Each row of a before or after table is a point. The points were changed in one or more steps. Then noise was added and the rows were shuffled. The steps act on how far a point lies along the listed directions, d1 being the first. Write out the steps. A step turns or swaps two directions, mirrors them in a line or flattens them onto one, adds a multiple of one to another, or multiplies one. Angles are multiples of 10 degrees, from the lower direction toward the higher: turns from -170 to 170, lines from 10 to 170 but not 90. Use the fewest steps. Two steps may share a direction if one is a turn and the other turns, adds or multiplies; they go together, in the order done. Otherwise the lowest direction goes first.

Directions:
(1): [ 0.31 -0.22  0.52]
(2): [-0.38 -0.52  0.01]
Before (10 x 3)
[[-0.15 -0.17 -0.13]
 [-0.36 -0.38  0.15]
 [ 0.02  0.24 -0.17]
 [-0.37 -0.40  0.45]
 [-0.24  0.14 -0.45]
 [ 0.13 -0.02  0.22]
 [ 0.24 -0.09  0.45]
 [-0.48 -0.26 -0.66]
 [-0.24  0.05 -0.33]
 [ 0.33  0.59  0.13]]
After (10 x 3)
[[-0.47 -0.47  0.16]
 [-0.18 -0.74  0.47]
 [ 0.25  0.78 -0.48]
 [ 0.17  0.51 -0.66]
 [ 0.22  0.50 -0.17]
 [-0.10 -0.31  0.21]
 [ 0.27  0.49  0.12]
 [ 0.15  0.52 -0.35]
 [-0.66 -0.77  0.50]
 [-0.02 -0.04 -0.11]]
Steps: add 1.5 times d1 to d2

Directions:
(1): [ 0.40  0.42 -0.52  0.45 -0.18  0.10  0.11 -0.09  0.61]
(2): [-0.02  0.42  0.63  0.18 -0.35  0.61 -0.36  0.13  0.01]
(3): [ 0.22  0.01 -0.14 -0.58  0.08  0.55  0.06 -0.73 -0.04]
(4): [ 0.33 -0.55  0.41  0.38  0.44 -0.02 -0.30 -0.30  0.39]
(5): [-0.19  0.09 -0.29  0.68  0.23  0.18 -0.12 -0.34 -0.67]
Before (8 x 9)
[[ 0.15  0.37 -0.29 -0.88 -0.43  0.30  0.26 -0.10 -0.39]
 [-0.35 -0.02  0.77  0.41  0.04  0.35 -0.47  0.01 -0.60]
 [-0.33  0.09  0.42  0.73  0.05  0.26 -0.20  0.14 -0.92]
 [ 0.16  0.50 -0.38  0.08 -0.01  0.53  0.05 -0.85 -0.48]
 [-0.13  0.12  0.23  0.94  0.06  0.40 -0.36 -0.19  0.00]
 [-0.17  0.37 -0.53 -0.43 -0.29 -0.07  0.34 -0.16 -0.27]
 [-0.08 -0.24  0.08  0.10  0.20  0.01 -0.13 -0.31 -0.52]
 [ 0.12  0.33 -0.31 -1.06 -0.13  0.16  0.52 -0.26 -0.13]]
After (8 x 9)
[[-0.03 -0.17  0.02 -0.43 -0.17 -0.64  0.14  0.62 -0.25]
 [ 0.24  0.10  0.19 -0.29 -0.15  0.66 -0.12 -0.47  0.64]
 [ 0.00  0.18  0.45 -0.69 -0.40  0.49 -0.11 -0.16  0.12]
 [-0.21 -0.10 -0.16 -0.27  0.01 -0.43  0.19  0.06 -0.24]
 [ 0.44 -0.20 -0.01 -0.86 -0.04 -0.38  0.31 -0.19  0.52]
 [ 0.19  0.14  0.34 -0.88 -0.25  0.77  0.16 -0.40 -0.16]
 [-0.19 -0.18  0.00 -0.21  0.10 -0.84  0.41  0.66 -0.22]
 [ 0.15 -0.10 -0.12 -0.48  0.01 -0.07  0.11 -0.22 -0.07]]
Steps: flatten d1 and d4 onto the line at 40 degrees; turn d3 and d5 by -110 degrees; turn d2 and d5 by -40 degrees
